Each row is a point. Each copy is the shape, with its points in the same order, turned, moved and blurred by noise. Is it also mirrored, or only turned?

Shape (7 x 3):
[[0.011, -0.012, 0.022],
[-0.003, 0.045, -0.023],
[-0.010, 0.029, -0.013],
[-0.039, 0.052, -0.029],
[-0.021, 0.045, -0.015],
[0.019, -0.065, -0.008],
[0.050, -0.042, -0.008]]
Copy 1 (7 x 3):
[[-0.005, 0.024, -0.008],
[-0.010, -0.042, 0.031],
[-0.012, -0.031, 0.016],
[-0.031, -0.069, 0.016],
[-0.028, -0.046, 0.020],
[0.048, 0.025, -0.040],
[0.051, 0.033, -0.003]]
Copy 1 is: mirrored
Copy 2 (7 x 3):
[[0.020, 0.003, -0.035],
[-0.002, 0.044, 0.028],
[-0.009, 0.016, 0.014],
[-0.035, 0.024, 0.049],
[-0.020, 0.028, 0.017],
[0.057, -0.046, -0.018],
[0.068, -0.011, -0.022]]
Copy 2 is: mirrored
Copy 3 (7 x 3):
[[0.026, 0.018, 0.008],
[-0.027, -0.027, 0.024],
[-0.016, -0.012, 0.017],
[-0.062, -0.010, 0.007],
[-0.032, -0.005, 0.016],
[0.068, -0.003, -0.040],
[0.069, -0.017, -0.004]]
Copy 3 is: mirrored

Shape (8 x 4):
[[0.007, 0.036, -0.007, 0.026],
[0.013, 0.018, 0.017, -0.037],
[-0.047, 0.018, 0.033, 0.009],
[-0.013, -0.019, 0.017, 0.056],
[-0.026, 0.028, 0.004, -0.012],
[0.012, 0.021, 0.014, -0.021],
[0.006, 0.021, -0.099, 0.028],
[0.004, -0.057, 0.042, 0.023]]
Copy 1 (8 x 4):
[[0.034, 0.018, -0.001, -0.011],
[-0.035, 0.022, -0.006, 0.015],
[-0.017, 0.015, 0.025, -0.059],
[0.024, -0.048, 0.020, -0.040],
[-0.015, 0.030, -0.007, -0.033],
[-0.017, 0.017, 0.003, 0.009],
[0.061, 0.002, -0.091, -0.018],
[-0.028, -0.067, 0.025, -0.014]]
Copy 1 is: mirrored
Copy 2 (8 x 4):
[[0.020, 0.039, 0.000, -0.016],
[0.021, -0.021, 0.046, -0.030],
[-0.022, 0.027, 0.037, 0.004],
[-0.006, 0.025, -0.016, 0.042],
[-0.008, 0.016, 0.022, -0.031],
[0.028, 0.001, 0.025, -0.024],
[0.014, 0.038, -0.088, -0.052],
[-0.003, -0.039, -0.005, 0.056]]
Copy 2 is: only turned

Shape (10 x 6):
[[-0.015, -0.001, 0.008, -0.031, -0.005, 0.056],
[-0.044, 0.038, -0.018, 0.026, -0.007, 0.005],
[0.020, -0.047, 0.004, 0.020, -0.020, -0.055],
[0.011, -0.015, 0.005, -0.041, -0.022, 0.072],
[-0.019, -0.013, -0.018, 0.040, -0.048, 0.025],
[-0.056, -0.019, -0.040, -0.006, -0.019, 0.011],
[0.024, 0.099, 0.016, -0.023, 0.004, 0.068],
[0.012, -0.029, 0.036, 0.001, -0.047, -0.003],
[0.027, -0.028, -0.016, 0.021, -0.028, -0.011],
[-0.017, -0.010, 0.006, 0.042, 0.023, 0.003]]
Copy 1 (10 x 6):
[[-0.030, 0.032, -0.001, 0.018, -0.005, 0.046],
[-0.071, 0.011, 0.043, -0.014, -0.008, -0.014],
[0.022, -0.049, 0.005, -0.010, 0.025, -0.039],
[-0.010, 0.030, -0.023, 0.026, -0.029, 0.056],
[-0.033, -0.033, 0.033, 0.005, -0.040, 0.008],
[-0.076, -0.029, -0.001, 0.007, 0.003, 0.014],
[-0.033, 0.120, 0.019, -0.012, -0.048, 0.012],
[0.021, -0.014, 0.012, 0.036, -0.005, -0.008],
[0.007, -0.030, -0.001, -0.017, -0.017, -0.014],
[-0.021, -0.006, 0.050, -0.028, 0.020, 0.010]]
Copy 1 is: mirrored
Copy 2 (10 x 6):
[[0.027, -0.016, 0.009, -0.041, -0.045, 0.028],
[0.044, 0.013, 0.012, 0.000, -0.002, -0.035],
[-0.046, -0.062, -0.012, 0.043, 0.000, -0.018],
[0.015, -0.022, 0.006, -0.035, -0.056, 0.058],
[0.032, -0.018, 0.020, 0.046, -0.010, 0.017],
[0.062, -0.048, -0.003, 0.006, -0.025, -0.018],
[0.003, 0.087, 0.007, -0.060, -0.043, 0.022],
[-0.034, -0.040, 0.027, 0.022, -0.041, 0.012],
[-0.020, -0.032, -0.019, 0.042, -0.011, 0.015],
[0.006, -0.024, 0.021, -0.005, 0.035, -0.008]]
Copy 2 is: mirrored
Copy 3 (10 x 6):
[[-0.021, 0.022, 0.004, -0.015, 0.002, 0.051],
[-0.053, 0.034, 0.011, 0.026, -0.016, -0.025],
[0.038, -0.051, 0.009, 0.023, 0.003, -0.047],
[-0.007, 0.002, -0.013, -0.002, -0.003, 0.075],
[-0.039, -0.024, 0.007, 0.050, -0.024, 0.002],
[-0.058, -0.012, 0.009, 0.013, 0.034, -0.004],
[-0.009, 0.101, -0.036, -0.013, -0.056, 0.042],
[0.018, -0.039, 0.015, -0.002, -0.032, 0.009],
[0.015, -0.029, -0.011, 0.041, -0.005, -0.011],
[0.002, 0.023, 0.041, 0.040, 0.006, -0.015]]
Copy 3 is: only turned

Shape (12 x 8):
[[0.013, 0.015, 0.029, -0.014, -0.021, -0.012, -0.007, -0.042],
[0.047, 0.032, -0.021, 0.002, -0.008, 0.001, -0.077, 0.009],
[-0.055, 0.020, -0.034, 0.006, -0.026, -0.005, -0.058, -0.010],
[-0.031, 0.015, -0.013, 0.006, -0.021, -0.014, 0.030, 0.018],
[0.024, 0.028, 0.009, 0.069, 0.101, 0.031, 0.026, 0.009],
[0.046, 0.006, -0.020, 0.000, -0.025, -0.014, 0.026, 0.019],
[0.034, -0.024, 0.050, 0.087, -0.028, 0.008, 0.026, -0.002],
[0.019, 0.030, -0.035, -0.011, -0.005, 0.039, 0.028, 0.009],
[0.038, 0.005, 0.014, -0.011, 0.016, 0.009, 0.020, 0.007],
[0.027, 0.034, -0.010, 0.086, 0.002, 0.007, 0.029, 0.005],
[0.019, 0.000, -0.035, 0.010, -0.016, 0.016, 0.004, 0.012],
[0.029, -0.002, -0.032, -0.005, 0.002, -0.009, -0.023, -0.026]]
Copy 1 (12 x 8):
[[0.022, -0.003, -0.030, 0.028, 0.005, -0.029, -0.005, -0.031],
[0.013, -0.005, -0.058, 0.002, 0.012, 0.018, -0.088, 0.008],
[0.023, 0.057, -0.008, -0.001, 0.033, -0.033, -0.047, 0.055],
[0.009, -0.027, 0.022, -0.012, -0.007, -0.025, 0.002, 0.036],
[-0.069, -0.038, 0.024, 0.059, -0.019, 0.098, -0.001, 0.006],
[0.018, -0.057, -0.010, -0.003, -0.045, -0.006, -0.023, 0.015],
[-0.006, -0.039, 0.064, 0.058, -0.034, -0.011, -0.057, -0.041],
[-0.025, -0.014, -0.028, -0.016, -0.053, 0.018, -0.007, 0.028],
[-0.001, -0.038, -0.018, -0.006, -0.030, 0.022, 0.002, -0.028],
[-0.040, -0.046, 0.023, 0.060, -0.043, 0.006, -0.047, 0.020],
[-0.001, -0.012, -0.005, -0.001, -0.044, 0.001, -0.038, 0.022],
[0.037, -0.003, -0.034, 0.020, -0.023, 0.017, -0.024, 0.013]]
Copy 1 is: mirrored
Copy 2 (12 x 8):
[[-0.015, 0.010, 0.006, -0.020, -0.016, -0.048, -0.020, -0.034],
[-0.020, -0.070, -0.016, -0.074, -0.037, -0.001, -0.022, -0.012],
[-0.035, -0.017, -0.069, -0.006, -0.023, 0.014, -0.051, 0.000],
[-0.005, 0.020, 0.004, 0.012, -0.033, 0.010, -0.016, 0.031],
[0.097, 0.002, -0.025, -0.044, -0.026, -0.002, 0.073, 0.018],
[-0.021, -0.014, 0.042, -0.021, -0.038, -0.010, 0.009, 0.032],
[0.033, -0.009, 0.025, 0.032, -0.084, -0.019, 0.045, -0.037],
[-0.020, 0.015, 0.012, -0.052, -0.018, 0.025, 0.023, 0.025],
[0.017, 0.001, 0.036, -0.035, -0.008, -0.013, 0.019, 0.000],
[0.032, -0.005, -0.015, -0.015, -0.085, -0.014, 0.050, 0.023],
[-0.021, -0.013, 0.000, -0.017, -0.027, 0.019, 0.022, 0.015],
[-0.029, -0.036, -0.015, -0.032, 0.000, -0.023, 0.010, 0.002]]
Copy 2 is: only turned
Copy 3 (12 x 8):
[[-0.027, 0.016, 0.005, -0.055, 0.015, -0.015, 0.010, -0.031],
[0.046, -0.017, 0.040, -0.042, 0.021, 0.044, -0.022, -0.029],
[-0.018, -0.023, 0.021, 0.004, -0.023, 0.055, 0.031, -0.031],
[-0.009, 0.036, -0.037, 0.007, -0.001, 0.024, 0.023, 0.000],
[-0.025, -0.010, -0.034, 0.011, 0.128, 0.036, -0.046, 0.030],
[0.046, 0.038, -0.037, -0.028, 0.026, 0.005, 0.006, -0.013],
[-0.016, -0.027, -0.091, -0.054, 0.021, -0.013, -0.045, 0.009],
[0.027, 0.026, -0.016, -0.028, 0.053, 0.032, 0.041, 0.023],
[0.011, 0.029, -0.008, -0.026, 0.056, -0.013, -0.006, 0.014],
[-0.005, -0.003, -0.077, -0.032, 0.057, 0.054, -0.025, -0.003],
[0.035, -0.001, -0.028, -0.016, 0.027, 0.022, 0.022, -0.003],
[0.027, -0.007, 0.007, -0.019, 0.040, 0.006, 0.017, -0.044]]
Copy 3 is: mirrored
